Every row gives one point. Each copy is the shape, with its points in the same order, turned, moved and blurred by noise. Say if it was mirrored as well.
In the rows, zero is written as 128.

Shape, 9 rows:
[[115 104 108]
 [135  74 187]
 [116 184 162]
 [121 146 166]
 [166 138 137]
 [153 123 110]
 [118 151 129]
 [157  86 148]
 [175 134 163]]
Copy 1 (9 x 3):
[[130 131 108]
 [ 86  79 158]
 [116 181 184]
 [109 147 175]
 [ 75 162 136]
 [ 94 156 106]
 [121 166 143]
 [ 75 110 123]
 [ 59 150 152]]
Copy 1 is: mirrored
Copy 2 (9 x 3):
[[ 96 144 118]
 [ 96  53 117]
 [176 115 168]
 [147 102 151]
 [159 116  99]
 [138 135  95]
 [146 131 149]
 [108  88  89]
 [165  89 103]]
Copy 2 is: only turned

Shape (8 x 4):
[[116 151 127  89]
 [165 139 102 128]
 [ 96 152  87 120]
 [129 169 105 117]
 [111 124 171 164]
 [114 132 121  91]
 [171 162 104 143]
 [ 59  69 179 141]]
Copy 1, 8 rows:
[[143 169 104 113]
 [110 152 129 159]
 [ 92 155 105 101]
 [100 179 129 113]
 [155 123 168  86]
 [134 151  84 110]
 [ 97 171 150 159]
 [189  79 132  59]]
Copy 1 is: only turned
Copy 2:
[[116 136 166 103]
 [133  91 126 124]
 [ 82 121 136  85]
 [119 105 145  82]
 [152 167  82 110]
 [104 143 153 117]
 [143  74 120 111]
 [116 230  84 132]]
Copy 2 is: only turned
Copy 3 (8 x 4):
[[151 104 148 104]
 [113 131 102  92]
 [109  84 153 121]
 [123 108 143  92]
 [112 173 172 143]
 [150 105 134 130]
 [ 96 133 110  74]
 [143 154 175 217]]
Copy 3 is: only turned

Shape:
[[ 85 111 125 163 130 116]
 [158  85 104 105 209 196]
 [122 131 116  98 106 178]
 [147 197 104 127 108 155]
 [141 116 118 128 133 135]
 [128 112 137  83 137 106]
 [152  82 124  97 120 111]
 [163  98 120 107 130 115]
 [105 111 213 115 122 115]]
Copy 1, 9 rows:
[[ 80 143 123 162 160 118]
 [128 142 206  92 163 213]
 [105 145 145  76 106 125]
 [ 98 100 131 115  57 140]
 [121 121 148 129 133 136]
 [149 131 110 120 149 144]
 [164 125 143 123 157 114]
 [160 113 148 127 145 132]
 [151 201  87 160 133 128]]
Copy 1 is: only turned
Copy 2:
[[151 107  89 165 138 106]
 [ 53  53  97 180  69 171]
 [156  76  96 128  92 185]
 [131 118  74  70 120 178]
 [115 108 104 144 104 153]
 [140  96 151 138  86 124]
 [129 122 149 158  83 155]
 [116 131 133 156  84 153]
 [148  66 172 144 165 124]]
Copy 2 is: mirrored

Shape:
[[158 131  97 103 119 114]
 [121 118 109 158  91 127]
 [149 188 152 116 116 141]
 [140 127 187 158 168 116]
 [128 170  94  95 149 125]
 [109  88 115 104 136 156]
 [ 76 145 105  99  88  74]
 [ 67 175  94 149 124  94]
 [ 85 111 159 111  97  84]
 [ 78 100 185 178 167  72]
 [106 130 182 170 123 145]
 [128 118 102 176  96 108]]
Copy 1:
[[165  91 135 125 134 146]
 [124 109 125  78 160 131]
 [108 135 176 146 125 153]
 [134 175 143 146 134  70]
 [149 128 113 145 122 177]
 [117  88  84 145 146 116]
 [126 105 106  70  73 155]
 [121 164  98  74 110 168]
 [114 104 115  89  77  90]
 [132 190  99  93 107  43]
 [ 87 157 142 117 154  82]
 [147 122 134  64 167 122]]
Copy 1 is: mirrored
Copy 2:
[[168 130 110 146 146 151]
 [157 139 163 164 119 145]
 [132 131 116  79 105 167]
 [ 81 183 102 125  99 108]
 [158 107 109  97 154 126]
 [131 164 143 130 181 143]
 [115  64 160 156 151 169]
 [125  69 174 125 122 112]
 [ 70 116 144 161 157 164]
 [ 46 147 143 169 111  82]
 [ 87 165 164 128  94 132]
 [158 136 155 179 103 127]]
Copy 2 is: mirrored
Copy 3, 12 rows:
[[150 107 148 112  84 114]
 [149 107 156 151 145 137]
 [146 105 120  58 120 159]
 [144 177  85 101 138 119]
 [107  86 135  88  86 121]
 [122 111 150 120 140  68]
 [ 89 127 201 125 103 161]
 [ 75 107 135 142 114 176]
 [111 170 181 119 137 144]
 [ 94 214 102 151 154 137]
 [145 148 104 107 184 144]
 [155 112 135 169 133 147]]
Copy 3 is: only turned
Copy 4 (12 x 6):
[[133 110 118 120 104 175]
 [115 129 165 126 124 127]
 [122 160  77 147  87 126]
 [189 170  98 111 144 105]
 [119  90  81 117  92 138]
 [132  89 116 131 174 143]
 [144  68 150 172  77 117]
 [120  82 138 121  74  75]
 [181 104 152 177 123 117]
 [225 132 150 117 145  60]
 [147 172 129 143 147  84]
 [125 135 179 107 117 128]]
Copy 4 is: mirrored

Shape (13 x 8):
[[164 127 140 155 170 135 115 100]
 [139 174 131  95  61 157 118 144]
 [194 156 168  65 192 124 128 169]
 [113 141 122 105  97 140  99 143]
 [136 186 130 102 114 158 101 112]
 [132 119 126 142 184 163 156 107]
 [108 177 144  96 101 106 126 131]
 [152 138  84 154 178 148 149 139]
 [115 120 145 157 195 166 159 106]
 [142 166 124  88  62 118 145 112]
 [104 138 142 188 187 129 136 107]
 [129 132 145 116  79 130 124 139]
 [118 130 113  74 104 118 116 111]]
Copy 1 (13 x 8):
[[169 132 162  89 162 122 129 147]
 [121 172  64 133 150  68 143 115]
 [225  94 101 132 114  76 106 174]
 [132 162 105 137 138 117 120  89]
 [163 170 121 124 155  65 149 101]
 [182 169 156  70 108 122 112 143]
 [133 144  95 146 108  93 164  98]
 [172 180 175 123 117 124 120 172]
 [194 175 167  56 110 147 122 137]
 [ 96 145  88 123 113  62 159 119]
 [174 159 172  89 131 173 158 123]
 [111 153  81 120 140 107 126 116]
 [112 125 117 125 113  82 116  90]]
Copy 1 is: only turned
Copy 2, 13 rows:
[[130 119  69 120 109 169 162 125]
 [155 172 192 161 121 140 173  98]
 [ 86 149  71 230 118 151 146 104]
 [163 139 156 148 151 142 149  98]
 [150 159 142 159 143 164 197 115]
 [ 92  89  96 118 130 148 168 143]
 [151 174 156 160 157 151 135 142]
 [ 95  78 118 129 118 194 149 119]
 [ 80 101  82  98 147 142 169 145]
 [169 163 184 165 108 141 153 149]
 [103 124  78  75 153 176 141 145]
 [155 156 155 137 120 122 137 110]
 [179 126 148 170 145 133 146 140]]
Copy 2 is: only turned
Copy 3:
[[114  90 156 118 151 123 165 134]
 [ 74 135 137  60 113  99  76  90]
 [ 83 111  62 154 145  57 145 122]
 [ 92 143 155 106 101 112  86 109]
 [ 68 119 151  86 109  92 130  81]
 [138  91 145 145 145 141 157  90]
 [ 68 172 123  95 111 122 123  96]
 [161 119 158 128 168  98 148  91]
 [125  89 155 154 160 159 158  84]
 [ 93 153 115  43 102 125 107  93]
 [114 122 184 146 170 161 171 110]
 [ 90 138 135  80 119 136  88 117]
 [109 148 131  94  68 120 117 111]]
Copy 3 is: only turned

Shape, 12 rows:
[[111 153  98  83 149 178 118 106]
 [141 149  77 150 155 112 139  69]
 [173  99 155 150 101  93 172 114]
 [136 126  96 142 110  65  85  87]
 [199  86 163 166  98  70 168 162]
 [ 84 156  92 103 163 115 129  91]
 [117 158 124 123 156 145 125 156]
 [ 87 120  73 131 122 112 104  75]
 [148 113 120 188 101  89  96  80]
 [101 132 101 131 145 160 157 158]
 [109 108 143 116 188 159 139 145]
 [112 136 173 159 108 108 141 122]]
Copy 1:
[[145 138 179  91 163  97 132 112]
 [108 167  96 103 193 136 132 140]
 [ 71 130  90 149 119 179 139  87]
 [ 91 159  64 136 138  96  86 134]
 [ 79 138  71 192  79 196 153  94]
 [136 136 141 111 198 120  88 137]
 [158 131 156 155 151 115 144 123]
 [131 133  92  85 165  96  78 124]
 [ 79 130  38 128 137 103 129 127]
 [178 124 141 125 144 145 143 105]
 [150  95 167 126 132 158 150 152]
 [104  82 103 167 150 134 133  91]]
Copy 1 is: only turned
Copy 2, 12 rows:
[[150  89 129 111  79 103 107  75]
 [152  74 142 104 143 171  79 123]
 [121 140 141 131 161 182 179 140]
 [161 101  72 104 170 165 102 146]
 [100 164 137 148 206 168 190 163]
 [174 113 124 134  97 143  63  94]
 [122 124 136 148 115  94 103 103]
 [158 109  96  76 123 155  72 108]
 [113 103  95  83 157 162 110 167]
 [108 148 159 124 125 104  94  73]
 [142 149 179 113  94  83 117 108]
 [104 152 110 137 111 154 133 144]]
Copy 2 is: mirrored
Copy 3 (12 x 8):
[[142  90 169 106 172 150  79  98]
 [143 135 113  80 176  92  87 147]
 [101 118  93 146 137 110 160 177]
 [ 90 147  88 109 153  75 100  91]
 [ 67 123  88 149  91 105 189 183]
 [130 144 139  82 184 147  86  99]
 [135 107 152  87 117 160 121 108]
 [128 161 137 120 172  95  76  94]
 [126 148  64 139 118  71 101 123]
 [150 127 180 106 125 151 131 126]
 [120 115 164 113 115 189  87 148]
 [136 137  87 140 124 153 146 115]]
Copy 3 is: mirrored
